Each row is a point. A path goes straight from each point to the next, and from the last back to the first. The post is the endless flat space through its rows: a point in 2 columns, a line in 3, a plane in 4, and so on, so that a path can go around it. Count how often the path circles the post. Going back the other way cancels.

Post (1 x 2)
[[0.11 0.20]]
Path (9 x 2)
[[ 0.20  0.39]
 [ 0.28  0.24]
 [ 0.23  0.01]
 [ 0.20 -0.20]
 [ 0.33  0.06]
 [ 0.33  0.40]
 [ 0.06  0.62]
 [-0.01  0.26]
 [-0.10  0.47]]
Times around: 0

Post (5 x 6)
[[ 0.07 -0.57  0.44  0.97 -0.08  0.39]
 [ 0.16 -0.18  0.06  0.01 -0.18 -0.14]
 [ 0.31  0.26 -0.49 -0.51  0.16  0.17]
 [ 0.18 -0.06 -0.24  0.32  0.03 -0.34]
 [ 0.02 -0.08 -0.27  0.15 -0.38  0.57]]
Path (9 x 6)
[[ 0.43 -0.77 -0.02  0.27 -0.04 -0.17]
 [ 0.55 -0.20 -0.11 -0.34 -0.20  0.37]
 [ 0.43  0.00  0.33  0.14  0.17  0.28]
 [ 0.01 -0.07  0.03  0.25 -0.11 -0.36]
 [-0.14 -0.11 -0.07  0.15  0.06 -0.04]
 [ 0.21  0.30  0.40 -0.02  0.27  0.15]
 [ 0.20  0.08  0.23 -0.21 -0.25  0.13]
 [-0.06  0.27 -0.23 -0.08 -0.14  0.35]
 [-0.13 -0.27  0.01  0.13  0.07  0.21]]
Times around: 1

Post (10 x 11)
[[-0.11 -0.02  0.16 -0.53  0.11 -0.16  0.10 -0.71  0.02  0.27 -0.79]
 [-0.03 -0.05  0.03 -0.36  0.01 -0.45  0.02 -0.21  0.64 -0.48  0.40]
 [ 0.05  0.32  0.05 -0.23 -0.08 -0.09 -0.02 -0.32 -0.84  0.51  0.57]
 [ 0.04  0.13 -0.34  0.31 -0.34 -0.04  0.38 -0.31  0.06  0.18  0.23]
 [ 0.15  0.23 -0.27  0.00 -0.15  0.54 -0.28  0.16  0.09 -0.04  0.16]
 [-0.18  0.05  0.24  0.07  0.19 -0.12 -0.36 -0.52  0.16 -0.28  0.10]
 [-0.25  0.00  0.23 -0.18  0.11  0.04  0.33  0.24  0.02 -0.06 -0.06]
 [-0.02  0.22 -0.01 -0.34  0.04  0.28 -0.15  0.03 -1.05 -0.20  0.13]
 [-0.11  0.12 -0.19 -0.11  0.48 -0.30 -0.01 -0.62 -0.52  0.49 -0.24]
 [-0.31 -0.17 -0.02  0.38 -0.13 -0.33 -0.08  0.72 -0.24  0.01 -0.44]]
Path (7 x 11)
[[ 0.14  0.31  0.26 -0.15  0.06  0.13  0.14 -0.21 -0.03 -0.02 -0.07]
 [-0.27  0.57  0.18  0.03 -0.03 -0.04 -0.01 -0.09 -0.37 -0.05  0.22]
 [-0.41  0.09  0.47 -0.22 -0.42  0.05  0.03 -0.30 -0.41 -0.02 -0.18]
 [-0.02  0.23 -0.42  0.03 -0.33 -0.26 -0.01 -0.18 -0.22  0.34 -0.05]
 [-0.12  0.34  0.40  0.09 -0.15 -0.31  0.09 -0.17 -0.29 -0.31  0.34]
 [ 0.27  0.15 -0.10  0.18  0.31 -0.23 -0.03 -0.20  0.07  0.06 -0.06]
 [ 0.06 -0.11  0.12 -0.35  0.15 -0.27 -0.18 -0.46  0.03  0.12 -0.43]]
Times around: 0

Post (17 x 18)
[[ 0.06  0.19 -0.01  0.23  0.35  0.27  0.04  0.07 -0.05 -0.11  0.14 -0.51
   0.30 -0.36  0.16 -0.10 -0.23 -0.13]
 [-0.22  0.15 -0.11  0.35  0.45 -0.13 -0.20 -0.16  0.54  0.66 -0.03 -0.16
  -1.32  0.13  0.13  0.31  0.10  0.06]
 [ 0.57  0.09 -0.30  0.02 -0.06 -0.22 -0.05 -0.18 -0.16  0.15  0.46  0.17
  -0.26 -0.34  0.29  0.12 -0.37  0.46]
 [-0.02 -0.11 -0.34  0.18 -0.15 -0.12 -0.18  0.09 -0.49 -0.23 -0.19  0.04
   0.31 -0.25  0.44  0.17  0.08 -0.09]
 [ 0.49  0.11 -0.05 -0.26 -0.02 -0.29 -0.30  0.55 -0.26 -0.42  0.02  0.30
  -0.51  0.01  0.21  0.05 -0.16  0.64]
 [ 0.00  0.14  0.00  0.42 -0.06  0.83  0.01 -0.26 -0.33  0.03  0.26 -0.12
  -0.21 -0.44  0.09 -0.33 -0.11 -0.05]
 [ 0.22 -0.07 -0.07 -0.22 -0.26 -0.30  0.03 -0.47 -0.06 -0.21 -0.01  0.18
   0.09 -0.33  0.09 -0.29  0.17 -0.38]
 [ 0.44 -0.05 -0.18 -0.22 -0.34  0.13 -0.40  0.05  0.01 -0.10  0.00 -0.09
   0.46 -0.47 -0.04  0.09 -0.48 -0.60]
 [ 0.38  0.09  0.09 -0.22  0.32 -0.22 -0.24  0.32 -0.22 -0.15  0.26  0.38
  -0.05 -0.08 -0.11  0.44  0.09  0.26]
 [ 0.64  0.17 -0.60 -0.05 -0.34  0.32  0.02  0.36  0.56 -0.12 -0.18 -0.51
   0.52  0.46 -0.98  0.26 -0.39 -0.25]
 [ 0.34  0.01 -0.66 -0.32 -0.43 -0.32 -0.55  0.15  0.54  0.15 -0.17 -0.71
  -0.25  0.19 -1.06  0.09  0.22  0.17]
 [ 0.20 -0.15  0.22 -0.01 -0.08 -0.44 -0.02  0.23  0.38  0.94  0.58  0.16
  -0.34  0.09  0.30 -0.29  0.20  0.08]
 [-0.28 -0.12  0.26 -0.23  0.02  0.12  0.36 -0.39 -0.35  0.54 -0.41 -0.11
  -0.41 -0.31  0.14 -0.31  0.26  0.03]
 [ 0.32 -0.08 -0.31 -0.13 -0.34  0.12  0.20 -0.03 -0.06 -0.16  0.15 -0.35
  -0.12 -0.35  0.07  0.22  0.01 -0.47]
 [ 0.34  0.03  0.04 -0.14  0.07 -0.14 -0.31 -0.09 -0.48  0.39  0.44 -0.02
   0.07  0.09  0.46 -0.15 -0.13 -0.45]
 [-0.08 -0.29  0.71  0.03 -0.41 -0.10  0.10 -0.40 -0.14  0.26 -0.07 -0.27
   0.17 -0.10  0.49 -0.08  0.17 -0.15]
 [ 0.07  0.16  0.25  0.39 -0.41 -0.20  0.23  0.02 -0.18 -0.08  0.01 -0.14
   0.11 -0.34 -0.20  0.06 -0.21 -0.44]]
Path (29 x 18)
[[-0.01  0.00 -0.10 -0.06 -0.33  0.11 -0.10 -0.07 -0.04 -0.04  0.45 -0.36
   0.18 -0.03  0.20  0.01  0.48 -0.30]
 [ 0.09  0.22 -0.61 -0.03 -0.10 -0.14  0.12  0.08 -0.10  0.02 -0.21 -0.29
  -0.51  0.06 -0.15  0.16 -0.22  0.02]
 [ 0.48  0.19  0.21 -0.62 -0.18  0.22  0.03  0.26 -0.15  0.09  0.41  0.23
  -0.09  0.22 -0.10  0.58 -0.15  0.19]
 [-0.06  0.30  0.05  0.31 -0.01 -0.57 -0.32  0.09  0.21  0.09 -0.10  0.00
  -0.07 -0.34  0.17  0.14 -0.20  0.09]
 [ 0.35  0.12  0.29  0.06 -0.24 -0.20 -0.22 -0.21  0.40  0.00 -0.16 -0.03
  -0.05  0.16 -0.30  0.29  0.11 -0.01]
 [ 0.43 -0.19 -0.14 -0.10  0.02 -0.65 -0.19  0.31  0.14  0.22  0.32  0.38
   0.44 -0.62  0.05 -0.13  0.22 -0.47]
 [ 0.50 -0.19 -0.06 -0.29  0.33  0.07  0.20 -0.13 -0.11  0.14  0.38  0.24
  -0.12 -0.12 -0.22 -0.22 -0.23 -0.04]
 [ 0.15 -0.18 -0.03 -0.25 -0.26  0.00  0.01 -0.45 -0.05 -0.31 -0.19 -0.18
   0.23  0.10  0.01 -0.10 -0.06 -0.01]
 [-0.42  0.31 -0.16  0.51  0.02 -0.23  0.02  0.41 -0.06  0.03 -0.01 -0.23
  -0.32  0.46  0.01  0.04  0.16 -0.08]
 [-0.22  0.23  0.26  0.00  0.11  0.06 -0.40 -0.23 -0.31  0.18 -0.12 -0.19
  -0.52 -0.34  0.09  0.06  0.08 -0.49]
 [ 0.28  0.53 -0.04  0.47  0.06 -0.41  0.23  0.27  0.35  0.19  0.35 -0.61
  -0.12 -0.09 -0.13 -0.15  0.10  0.34]
 [ 0.20  0.08  0.35 -0.14 -0.06  0.02  0.03  0.12  0.37 -0.07  0.11 -0.08
   0.10 -0.25 -0.07  0.17 -0.03 -0.12]
 [ 0.30  0.04 -0.42 -0.15 -0.09 -0.34  0.04  0.19  0.04  0.21  0.33  0.23
  -0.04 -0.26  0.27  0.17 -0.14 -0.02]
 [-0.02  0.33  0.20  0.15 -0.16 -0.03  0.30  0.28  0.22  0.26 -0.20  0.30
  -0.09  0.16 -0.04  0.02 -0.28  0.26]
 [ 0.17  0.22  0.35  0.21 -0.46 -0.26 -0.10  0.18 -0.32  0.12 -0.13  0.24
   0.18  0.01 -0.18  0.09 -0.24 -0.07]
 [ 0.66  0.09  0.07 -0.10 -0.38  0.11  0.37  0.22  0.01 -0.51  0.16 -0.53
   0.04 -0.09  0.07  0.28 -0.20 -0.26]
 [ 0.45  0.30 -0.27 -0.03 -0.28  0.09  0.07  0.20  0.35 -0.03 -0.35  0.26
  -0.37 -0.23  0.00 -0.08  0.05  0.34]
 [ 0.41  0.34  0.22  0.22 -0.32 -0.03 -0.09  0.26 -0.23 -0.15  0.18 -0.28
   0.32 -0.26  0.31  0.66 -0.23 -0.25]
 [-0.06 -0.03  0.26  0.04  0.40  0.17 -0.20 -0.32 -0.26  0.26  0.09 -0.13
   0.25 -0.57  0.27 -0.07  0.37 -0.32]
 [ 0.56 -0.03 -0.53  0.19  0.05  0.04 -0.05 -0.11  0.47 -0.15  0.22  0.10
  -0.50 -0.30  0.17  0.34 -0.22 -0.05]
 [ 0.47 -0.33  0.15 -0.37 -0.37 -0.46 -0.79  0.49  0.19 -0.07  0.44 -0.04
  -0.41 -0.45 -0.22 -0.47 -0.28 -0.20]
 [-0.09 -0.11 -0.15 -0.14  0.19  0.47 -0.06 -0.12 -0.40 -0.06  0.41  0.31
   0.05  0.14 -0.12 -0.10  0.18 -0.35]
 [-0.20 -0.08 -0.23 -0.31 -0.53 -0.14 -0.35 -0.02  0.03 -0.18 -0.03 -0.46
  -0.14  0.10  0.19 -0.01  0.49  0.14]
 [ 0.46  0.38 -0.13 -0.30 -0.40  0.21 -0.13  0.41  0.40 -0.12  0.34 -0.06
  -0.28  0.20 -0.32  0.33 -0.55 -0.07]
 [ 0.16 -0.07 -0.04 -0.07  0.25 -0.16 -0.40  0.15  0.30  0.24  0.50 -0.14
  -0.28  0.03  0.33  0.63 -0.13 -0.25]
 [ 0.26 -0.20 -0.48 -0.03  0.19 -0.23 -0.20 -0.73  0.13 -0.10  0.16 -0.33
   0.10 -0.23 -0.29  0.51 -0.11 -0.28]
 [ 0.23 -0.05 -0.09  0.21  0.08  0.19  0.10  0.21  0.09 -0.05 -0.03  0.12
  -0.40  0.22  0.01 -0.34  0.06  0.23]
 [ 0.14  0.05  0.09 -0.21 -0.42 -0.38  0.23 -0.20 -0.45 -0.10 -0.89 -0.60
  -0.12  0.38 -0.01  0.00  0.02 -0.32]
 [ 0.24  0.08  0.16  0.01 -0.17 -0.27  0.07 -0.30 -0.26  0.71  0.27  0.04
  -0.09  0.04  0.66  0.08  0.03 -0.06]]
Times around: 1

Post (17 x 18)
[[ 0.40 -0.38  0.17 -0.27  0.10  0.25 -0.73  0.04 -0.12  0.30  0.18 -0.15
   0.26 -0.24 -0.14  0.02  0.14 -0.25]
 [-0.09 -0.22  0.34 -0.38  0.20 -0.22  0.46 -0.30 -0.08  0.07  0.03  0.28
   0.36  0.04  0.11  0.00  0.79  0.30]
 [-0.25  0.48  0.30  0.14  0.02 -0.34  0.33  0.11 -0.05 -0.56  0.16 -0.19
   0.29 -0.23 -0.33  0.18  0.16 -0.29]
 [ 0.02 -0.03 -0.24  0.11 -0.11 -0.01 -0.28  0.53 -0.07  0.02 -0.18 -0.18
  -0.62 -0.33  0.39 -0.38 -0.14  0.21]
 [-0.21 -0.05 -0.37 -0.08  0.31 -0.12  0.08  0.10 -0.18 -0.03  0.58  0.47
  -0.24 -0.20 -0.25 -0.38  0.09 -0.51]
 [ 0.10  0.02  0.48  0.16 -0.33 -0.23 -0.32 -0.17 -0.02 -0.10 -0.18 -0.32
   0.38  0.02 -0.16 -0.24 -0.21 -0.46]
 [ 0.35 -0.14  0.27  0.27  0.39 -0.19 -0.51  0.11  0.40 -0.24 -0.58 -0.38
   0.05  0.22 -0.37 -0.23 -0.24 -0.05]
 [ 0.27 -0.12  0.42  0.20  0.30 -0.09 -0.16  0.15 -0.25  0.30  0.17  0.46
   0.30 -0.14  0.07  0.24  0.49  0.23]
 [ 0.23 -0.60  0.12 -0.01  0.19  0.05 -0.65 -0.49 -0.29  0.01  0.38 -0.26
   0.41 -0.59 -0.08  0.09 -0.31 -0.26]
 [ 0.04 -0.50  0.48 -0.55  0.35 -0.19 -0.51  0.40  0.14  0.14 -0.11  0.33
  -0.01  0.06 -0.45  0.16  0.23 -0.25]
 [ 0.28 -0.18 -0.03 -0.66 -0.12 -0.28 -0.28 -0.24 -0.30  0.18  0.27  0.04
   0.16  0.00  0.06  0.36 -0.01 -0.29]
 [-0.67 -0.62  0.00 -0.25  0.31 -0.07 -0.13  0.54 -0.16  0.81 -0.13 -0.08
  -0.30  0.29 -0.09 -0.28  0.21  0.32]
 [-0.15  0.19 -0.14  0.28  0.25  0.31 -0.04 -0.15 -0.36  0.38  0.00  0.38
   0.15 -1.00 -0.20  0.07 -0.13 -0.21]
 [-0.32  0.00  0.06  0.37  0.21  0.07  0.53  0.58  0.04 -0.14 -0.36 -0.04
  -0.05 -0.08 -0.41 -0.35 -0.18 -0.32]
 [-0.35 -0.13 -0.02 -0.13 -0.01  0.40 -0.30 -0.12 -0.08  0.19  0.00  0.03
  -0.30 -0.15  0.01  0.16 -0.22 -0.73]
 [-0.20  0.06  0.62 -0.15  0.01  0.22  0.01 -0.04 -0.06  0.09  0.16  0.06
   0.11 -0.02 -0.31 -0.05 -0.05  0.04]
 [-0.32 -0.10  0.22  0.01 -0.44  0.03  0.34 -0.22  0.07  0.19 -0.01  0.27
   0.56 -0.07  0.04  0.33  0.44  0.37]]
Path (18 x 18)
[[ 0.19  0.07  0.39 -0.01  0.31 -0.26 -0.66  0.11  0.10  0.13 -0.06 -0.11
   0.34 -0.41  0.06 -0.03  0.27 -0.28]
 [ 0.32  0.15  0.24  0.36  0.12  0.11  0.10  0.24  0.19  0.28  0.03  0.56
  -0.19 -0.40  0.07 -0.09  0.26  0.04]
 [-0.17  0.16 -0.21  0.03 -0.02  0.21  0.43  0.21  0.05 -0.04  0.09 -0.04
  -0.11 -0.19 -0.59  0.00 -0.25 -0.35]
 [ 0.17  0.09  0.07 -0.01  0.27 -0.21 -0.14  0.32 -0.27  0.42 -0.05  0.09
   0.12 -0.02 -0.44 -0.37 -0.24 -0.82]
 [-0.34  0.73 -0.05  0.00 -0.20 -0.29 -0.59  0.37 -0.11  0.41  0.22  0.52
   0.27 -0.23 -0.53 -0.17 -0.25 -0.35]
 [-0.07 -0.78 -0.24 -0.14  0.44  0.34  0.38 -0.17 -0.34 -0.13 -0.33 -0.26
   0.45 -0.42  0.02  0.37 -0.19  0.07]
 [ 0.19  0.33  0.23  0.27 -0.26 -0.57 -0.04 -0.15 -0.04 -0.23 -0.40  0.26
   0.08  0.01 -0.19 -0.24  0.37  0.00]
 [ 0.20 -0.23  0.27 -0.17  0.12 -0.04 -0.09  0.34  0.14  0.07 -0.34 -0.09
  -0.18 -0.21 -0.17  0.27 -0.17  0.05]
 [-0.27  0.02 -0.03  0.40  0.18  0.09 -0.01  0.50  0.23  0.43 -0.07  0.71
  -0.25 -0.06  0.16  0.07 -0.03 -0.44]
 [-0.06  0.00 -0.02 -0.04  0.36 -0.47  0.02 -0.12 -0.68  0.24  0.20  0.42
   0.22 -0.43  0.47 -0.24 -0.01 -0.39]
 [-0.18 -0.11  0.31  0.53  0.35 -0.18 -0.38 -0.03 -0.29 -0.15 -0.11 -0.21
  -0.05  0.37 -0.11 -0.11 -0.24 -0.22]
 [-0.21  0.00  0.12 -0.10 -0.07  0.05  0.15  0.14  0.01 -0.10  0.01 -0.15
  -0.04  0.16  0.00  0.28  0.59  0.41]
 [ 0.24 -0.52 -0.05  0.06  0.07 -0.19  0.15 -0.01  0.11 -0.40  0.16 -0.27
  -0.31 -0.16  0.13 -0.87 -0.15  0.18]
 [ 0.01  0.29  0.40 -0.38  0.15  0.21 -0.46  0.00  0.07  0.34  0.02 -0.25
  -0.13 -0.25 -0.04  0.14 -0.24 -0.61]
 [-0.08  0.11  0.12  0.28 -0.17  0.26 -0.25  0.25  0.13  0.08  0.05 -0.25
   0.16  0.18  0.23 -0.47 -0.09  0.05]
 [-0.12 -0.21 -0.19 -0.55  0.19 -0.31  0.17 -0.02 -0.35  0.01 -0.21 -0.24
   0.01  0.06  0.03  0.18  0.11  0.34]
 [ 0.38 -0.69  0.44 -0.34  0.01 -0.18 -0.24 -0.14 -0.15 -0.33  0.02  0.23
  -0.10  0.20  0.16  0.07  0.07 -0.26]
 [-0.29  0.29 -0.04  0.56  0.20  0.05 -0.49  0.54 -0.11  0.27 -0.05  0.22
   0.30 -0.04 -0.08 -0.15  0.15 -0.28]]
Times around: 2
